Each row is a point. Each copy is the shape, with its points in the same order, stretched, turned, moved and blurred by noise. Is it also mirrored, or only turned?
(in the rows, 128 means zero)

Shape (5 x 2)
[[145  99]
 [ 39 134]
 [162 132]
 [127 126]
 [193 146]]
Copy 1 (5 x 2)
[[ 89  96]
 [ 95 215]
 [141  89]
 [115 124]
 [166  57]]
Copy 1 is: only turned
Copy 2 (5 x 2)
[[110 110]
 [172 178]
 [ 84 133]
 [109 139]
 [ 53 137]]
Copy 2 is: mirrored
Copy 3 (5 x 2)
[[147 164]
 [205  51]
 [103 137]
 [144 123]
 [ 52 146]]
Copy 3 is: only turned
Copy 4 (5 x 2)
[[144 103]
 [ 70 120]
 [146 127]
 [127 122]
 [166 148]]
Copy 4 is: only turned

Shape (6 x 3)
[[159 124 106]
 [ 93 199 183]
 [106 119 123]
 [156 135  77]
 [108  70 183]
 [120 144 119]]
Copy 1 (6 x 3)
[[128  99 111]
 [202 112 162]
 [140 151 143]
 [152 105  76]
 [ 71 159 225]
 [157 125 129]]
Copy 1 is: only turned
Copy 2 (6 x 3)
[[163 165 123]
 [156 110 206]
 [124 119 118]
 [177 132 120]
 [ 70 169 124]
 [158 119 141]]
Copy 2 is: mirrored
Copy 3 (6 x 3)
[[112 114 153]
 [141 219  29]
 [152 133 111]
 [129 144 185]
 [112  40  70]
 [136 156 119]]
Copy 3 is: only turned
Copy 4 (6 x 3)
[[ 94 131 140]
 [221 185 108]
 [138 106  99]
 [ 67 145 116]
 [182  43 146]
 [130 138 105]]
Copy 4 is: mirrored

Shape (7 x 4)
[[ 94 141  69 154]
 [107  99 177 178]
 [156 126 112  83]
 [144  99 120 187]
 [145 111 129 110]
 [122 120 137 122]
 [110  99  51 124]]
Copy 1 (7 x 4)
[[210 188 121 179]
 [156 107 159  34]
 [ 94 112 104 179]
 [165 171 205  83]
 [110 115 121 131]
 [136 104 113 121]
 [165 212  83 168]]
Copy 1 is: only turned
Copy 2 (7 x 4)
[[ 85  68 115 207]
 [161 122  55 121]
 [ 99 121 172 100]
 [ 80  97  54 128]
 [115 115 123  98]
 [125 106 125 126]
 [ 66  40 139 136]]
Copy 2 is: only turned

Shape (13 x 8)
[[181  75 188  91 109 157  80 158]
 [ 79 108 128 101 124 111 108 136]
 [143 102 162 174  34  96 165  58]
 [146 105 163 144 139 182  87 189]
 [110 194 118  67 156 176 117 122]
 [182 176 144  84 132 107 123 124]
 [142  89 163 184 100 105 184  43]
 [126 143  68 106 155 137 134  88]
 [136  87 173 165 160 162  53 171]
 [135 153  95 108 133 129 139 135]
 [112 167  93  88 168 141 185 133]
 [154 160 146 106 138 137 108 156]
 [ 90 162 141  93 189 128 146 131]]
Copy 1 (13 x 8)
[[152 119  91  74 142  62 113 157]
 [130 156 125 137 109  89 107  93]
 [190 121 178 230  94 170  82 133]
 [126  90 124  25 138 107 116 131]
 [ 92 243  48  86 152 107 150 141]
 [130 151  89 149 129 107 168 175]
 [173 136 186 186 147 184 120 136]
 [105 186 108 133 165 126 113 110]
 [147  78 124   7 137  99 124 104]
 [ 89 153 126 134 133 129 136 127]
 [ 73 210 138 117 144 143 154 159]
 [113 140 100  96 123 106 147 149]
 [102 204 129 101 137 116 174 137]]
Copy 1 is: mirrored
Copy 2 (13 x 8)
[[170  95 142  95  74 207 202 134]
 [143 151 124 104  80 128 138 144]
 [ 78  65  81 173  90 140 142 149]
 [163 132 171 109 110 175 195 159]
 [161 144 177  98 113  87 163  67]
 [121  76 143  69 128 104 147  76]
 [104  44  97 181 106 117 109 164]
 [152 130 116 108 151  82 116 108]
 [172 118 153 107 105 171 206 204]
 [130 143 139  90 145 116 129  96]
 [139 129 170  96 141  83  90  79]
 [136 116 153  74 115 130 162 111]
 [157 112 175  98 108  79 119 105]]
Copy 2 is: only turned

Shape (13 x 9)
[[101 139  26 140 111 143  96 114 173]
 [163 120  89 139 141 126 107 118 142]
 [ 99 184 153 137 140 125  97 144 126]
 [118 145 147 111 142 117 145 108 141]
 [102 128 165 134  72 112  97  89  97]
 [139 126 133 143 114 132 102  91 178]
 [110 126 159 123 112 127 113 138  97]
 [135 132 139 148 129 127 133 159 171]
 [113 135 131 139  98  71 106 136 132]
 [114 105 135 112 138 110  95 124 175]
 [106 123  56 109 126 142 165 158  11]
 [151 139 165  83 124 117 137 162 147]
 [122 190 147 119 128 122 102 164 120]]
Copy 1 (13 x 9)
[[ 33 134 173 137 152 136 126 150 141]
 [124 145 153 145 156 108 102 148 139]
 [118 125  89  93 126 159 118 135 153]
 [145 103 137 122 112 126 120 158 120]
 [139 170 147  91 126 153 138  95  54]
 [132 131 172 112 134 160 111 135 128]
 [146 153 125 113 131 125 147 104 110]
 [138 126 145  89 146 126 143 132 171]
 [128 173 130  80 160 132 144 140  94]
 [139 149 150 145 130 160 137 152 134]
 [ 88 145 118 159 139   7 155 109  90]
 [166 104 129 141 151 124 150 140 134]
 [119 119  83 106 152 141 128 134 149]]
Copy 1 is: mirrored
Copy 2 (13 x 9)
[[174 205  63 166 118 138 158  85 144]
 [167 138 100 166 100 129 121 124 116]
 [ 92 131  86  71 133  73 128 123 116]
 [131 116 135  96 130 115 143 139 129]
 [111 150 145  90 149  81 102 102  84]
 [149 148 108 141 147 102 145 127  99]
 [101 117 130  98 127 119  97 124 103]
 [125 107  99 137 121 143 145 128 103]
 [137 128 104 122 135 106 137  81  99]
 [148 125  81 138 169 127 123 108 128]
 [116 133 162 119  20 180  85 119 155]
 [141  78 111  98 130 161 116 140 103]
 [108 117  82  70 116  97 126 125 102]]
Copy 2 is: mirrored
Copy 3 (13 x 9)
[[ 63 146 132 131  90 187 147  88 143]
 [110 155 104 151 118 162 137 141 130]
 [112 128  86  88 136 111 142 111 123]
 [104 138 117 140 143 119 175 122 124]
 [142 187 130 103 183  88  99 110  99]
 [104 161  99 144 139 173 180 103 119]
 [142 151 123 109 154  89 105 118 112]
 [126 120 104 125 120 155 182 100 153]
 [111 157 113 100 171 127 117 117 155]
 [ 98 105 122 142 162 163 155 104 115]
 [152 169 165 115  97  32  15 167 128]
 [132 113 134 105 150 126 168 141 134]
 [127 125  96  74 131 112 134 133 127]]
Copy 3 is: mirrored

Shape (14 x 11)
[[149 140 110  84 140 128 161 122 121 170 119]
 [135 119 103 113 139  95 136 123 151 139 141]
 [ 88 154 157 175 151 171 115 131 163 139 118]
 [115 139 120 131 157 143 134 138 138  68 173]
 [164 107 105 128 120 103 133 130 139 142 124]
 [140 113 130 115 133 105 134 121 113 136  83]
 [112 155 129 124 146 116 110 113 118 116 152]
 [ 93 106 148 171 194 159  83 177 147 164 117]
 [123 103  98  94 107 102 159 142 121 135 123]
 [161 124  92 128 131 115 163 125  98 156 115]
 [120 160 170 152 157 144 105 175 153 128 125]
 [151  97 132 102 122 130 146 116 115 137 163]
 [128 141 106 119 108 128 122 138 112 135 150]
 [101 155 152 148 145 113 153 134 123 109 185]]
Copy 1 (14 x 11)
[[170 110 147 139 186 134 141 110 129 113 109]
 [156 140 125 143 143 148 121 108 109 109 143]
 [120  89 141 123  76 104 168 100 175 141 128]
 [121  85 140 163 104 158 132  96 138 156 170]
 [155 157 123 122 139 143 113 133 100 129 123]
 [127 134 143 127 144 118 135 140  86 112 109]
 [ 98 127 153 142 133 160 145  94 129 116 157]
 [151 107 209 101  66 127 159 114 140 147 166]
 [158 132 120 151 174 105 117 142  99 127 136]
 [159 109 134 102 166 136 130 125 101 140 124]
 [120 125 171 134  76 116 156  88 146 177 123]
 [141 128 143 155 173 145  87 130 128 105 134]
 [127 138 140 130 156 143 138 119 134 147 151]
 [104  94 136 153 116 121 111  71 144 149 162]]
Copy 1 is: mirrored
Copy 2 (14 x 11)
[[140 145 125 123 106 141 105 176 133 166  97]
 [118 166 142 132 117 157 118 128 120 134  89]
 [134  86 107  71 119  94 136  54 152 130  92]
 [ 66  97 141 132  87 147 141 117  87  96 104]
 [113 172 143 122 136 149  99 122 119 136 114]
 [135 160 112 120 128 145  92 136 158 140 127]
 [123 100 143 118 133 132 149 126 148 110 107]
 [138  95 163  47 137 173  99   7 185 120  75]
 [115 184 118 116  96 167 105 166 119 123 120]
 [132 165 126 125 130 148 111 134 125 177 134]
 [ 96  81 115  68 135 139 127  85 141 102  77]
 [129 142 154 128 124 133 102 160  92 111 123]
 [109 135 143  90 129 137 138 144 133 115 126]
 [127 100 110 121 120 135 171 124  83 100 107]]
Copy 2 is: mirrored
Copy 3 (14 x 11)
[[115 131 140 128 110 188 154  97 149 131 125]
 [162 137 124 127 109 127 149  96 138 112 113]
 [128 154 179 161 148  76 138 162  71 100 139]
 [151 161 130 148 131 104 125 170 151 158 110]
 [157 114 132 120 121 122 153 101 156 105 141]
 [128 124 149 106 156 156 181  95 172 127 115]
 [135 130 114 167 145 115 126 103 132 162 110]
 [181 129 165  59 182  77 161 132  41 108 156]
 [114 165 109  87 125 157 158  92 171 112 114]
 [148 132 134 148 148 188 169 106 169 129 148]
 [120 146 173 112 124  55 136 149  93 155 166]
 [135  84  94 114 109 139 157 121 168 129 119]
 [117 141 104 147 146 123 116  99 142 134 144]
 [134 167 103 171 103  95 150 148 130 179 129]]
Copy 3 is: only turned
Copy 4 (14 x 11)
[[136 144 115 160 158 146 148 138  83 130  58]
 [162 133 132 120 129 149 142 147 120  89  73]
 [ 78 154  91 136  84 108 106 126 103  88 163]
 [111  77 129  74 144 118 152 140 123  90 153]
 [144 143 145 127 120 161 129 111 131 114  72]
 [135 136 118 174 104 148 162 110 135 143  77]
 [147 108 115 133 142 110 134 163 139 111 125]
 [ 56 142 161 157  27  95 105 140  88 107 117]
 [172 138 132 120 118 168 170 144 109 137  83]
 [137 146 130 135 133 129 138  93 108 152  52]
 [ 74 150 149 150  95 102 129 136 116  91 165]
 [120 118 119 103 147 170 122 160 131 137  82]
 [152 126 138 120 141 139 125 148 114 135 127]
 [127 136 108  76 133  89 140 172 143  94 143]]
Copy 4 is: mirrored
